Rows are points. Before rounding, the points of a table are all equally far from one centre. They may lie mostly on one side of it. Where is the centre, to within rounding?

Points, 9 rows:
[[-3.9  3.3]
 [-3.8  1.4]
 [-2.3  0.1]
 [-3.0  4.5]
 [-3.1  0.6]
 [-3.8  1.5]
 [-4.0  2.8]
 [-3.7  3.6]
 [-3.5  4.0]]
Centre: [-1.5  2.5]

Points (8 x 4):
[[ 3.8  3.6  3.3  3.6]
 [-1.3  0.7  0.4  4.8]
 [ 0.2  2.1  2.6  4.9]
 [ 1.0  2.4  4.4  2.8]
 [ 2.4  3.3  3.4  4.3]
 [ 5.0  0.3  0.6  3.8]
 [ 2.5  2.5  3.3  4.5]
 [ 3.7  3.0  1.1  5.5]]
Centre: [ 1.5  2.7 -0.4  1.1]

Points, 11 rows:
[[ 2.5 -2.5  1.3 -4.4  0.5 -6.3]
 [ 2.9 -3.9  4.2  0.5  3.2 -5.1]
 [-2.3 -6.1  4.4 -1.7  0.7 -4.1]
 [-0.1 -2.2  7.4 -3.1 -0.3 -2.5]
 [-0.7 -1.5  3.7 -2.5 -3.0 -5.2]
 [ 1.7  0.4  2.1  0.1 -4.0 -3.6]
 [ 1.9 -3.0  3.5 -1.4 -3.0 -4.7]
 [-1.4 -1.8  6.7 -1.5 -2.1 -2.4]
 [ 1.6  0.0 -1.3 -4.3 -2.0 -5.0]
 [-2.2  1.7  5.8 -1.2 -1.2  2.0]
 [ 1.5 -2.0  5.0  0.3 -2.6 -3.9]]
Centre: [-0.2 -1.3  1.0 -1.3  1.7 -0.7]

Points, 15 rows:
[[-5.0 -3.3  0.9 -1.3 -3.6  3.0 -0.3  3.3  0.2]
 [-6.1 -3.2  1.1 -0.8 -2.9  4.6  3.0  1.7  3.3]
 [-4.6 -3.1 -2.5  0.0 -4.7  4.1  2.5  2.7  1.0]
 [-6.3 -1.1  2.5 -3.1 -2.8  2.8 -1.0  1.6  3.5]
 [-6.5 -4.3 -0.8 -1.5 -2.1  2.5  1.1  1.0  1.4]
 [-4.2 -3.0  0.6 -5.5 -2.3  3.0  1.6 -0.6  3.2]
 [-3.1 -4.6  3.2 -0.1 -1.9  3.7  1.5  2.5  0.5]
 [-4.7 -3.7  1.2 -2.9 -1.2  3.0  2.5  0.8  5.7]
 [-4.9 -2.2 -1.9 -3.8 -5.1  1.5  0.5  1.7  3.8]
 [-3.6 -2.3 -1.3 -4.0 -4.0  2.1  0.8  0.9 -1.1]
 [-4.8 -5.7 -1.2  3.3 -2.1  3.2 -1.4  1.1  1.8]
 [-4.7 -5.2 -0.3 -1.1 -2.8  2.3  1.9  2.3  4.4]
 [-6.8 -3.5 -1.6 -0.1 -4.7  4.0  1.6 -0.1  2.1]
 [-3.4 -2.6 -2.3  0.6 -4.4  6.7  1.6  3.4  2.5]
 [-6.4 -1.5 -1.9 -1.8 -4.1  5.4  0.5  1.5  4.8]]
Centre: [-1.1 -0.4 -0.3  0.6 -2.2  2.8 -0.1 -1.0  3.0]

Points, 17 rows:
[[ 2.6 -2.6  2.5 -2.2 -4.7 -5.5 -6.4  0.0 -0.5 -3.5 -0.4]
 [ 2.4 -3.9  1.2 -1.4 -1.6 -7.6 -5.1  1.2 -0.8 -0.7  0.8]
 [-1.1 -2.5  1.1  2.4 -1.3 -5.4 -6.5  1.8 -4.4 -0.6 -0.7]
 [-0.6 -1.0  1.5 -0.2  0.0 -5.9 -7.6 -0.5 -1.5 -3.1 -0.2]
 [ 1.0 -0.5  0.5  0.5 -1.6 -4.6 -7.3 -2.6  0.8 -3.5 -0.7]
 [ 1.7 -4.5  1.8 -0.7 -1.2 -5.9 -7.5  2.4 -2.4 -3.3  0.5]
 [-0.3 -4.2 -0.2 -0.4 -1.6 -6.0 -7.1  1.6 -0.8 -2.5 -2.2]
 [-0.6 -1.0  0.6  0.3 -2.9 -6.1 -7.6 -0.3 -1.4 -1.7  0.5]
 [ 1.6 -2.0  2.7  0.8 -3.8 -5.4 -4.6 -1.0  1.3 -3.0  2.2]
 [-0.9 -2.5  2.8  0.8 -3.9 -5.9 -5.1 -0.5 -1.9 -1.2 -3.0]
 [-1.7 -1.6 -0.8  1.1  0.1 -5.5 -5.9  0.0 -1.8 -2.7  0.9]
 [ 0.5 -3.5  2.5 -1.8 -0.6 -4.2 -6.3 -1.0 -0.7 -1.9  3.3]
 [ 2.9 -1.3 -1.2  1.0  0.2 -6.3 -6.3 -1.1  0.0 -0.7  0.4]
 [ 2.0 -1.8  0.5 -0.8 -3.5 -5.9 -7.4  0.3 -1.3 -4.5  0.1]
 [-0.2 -3.0  1.7 -0.6 -1.5 -7.1 -3.7 -0.1  0.8 -2.7  0.5]
 [-0.3 -2.7  1.1  1.8 -1.8 -5.8 -8.3  1.1 -0.7 -2.0 -1.2]
 [ 0.5 -1.1 -1.8  0.4 -0.5 -6.3 -5.9  0.8 -1.0 -3.1  1.3]]
Centre: [ 2.0 -1.9  1.3  0.2 -1.5 -2.1 -4.2  1.0 -1.5 -1.5 -0.6]
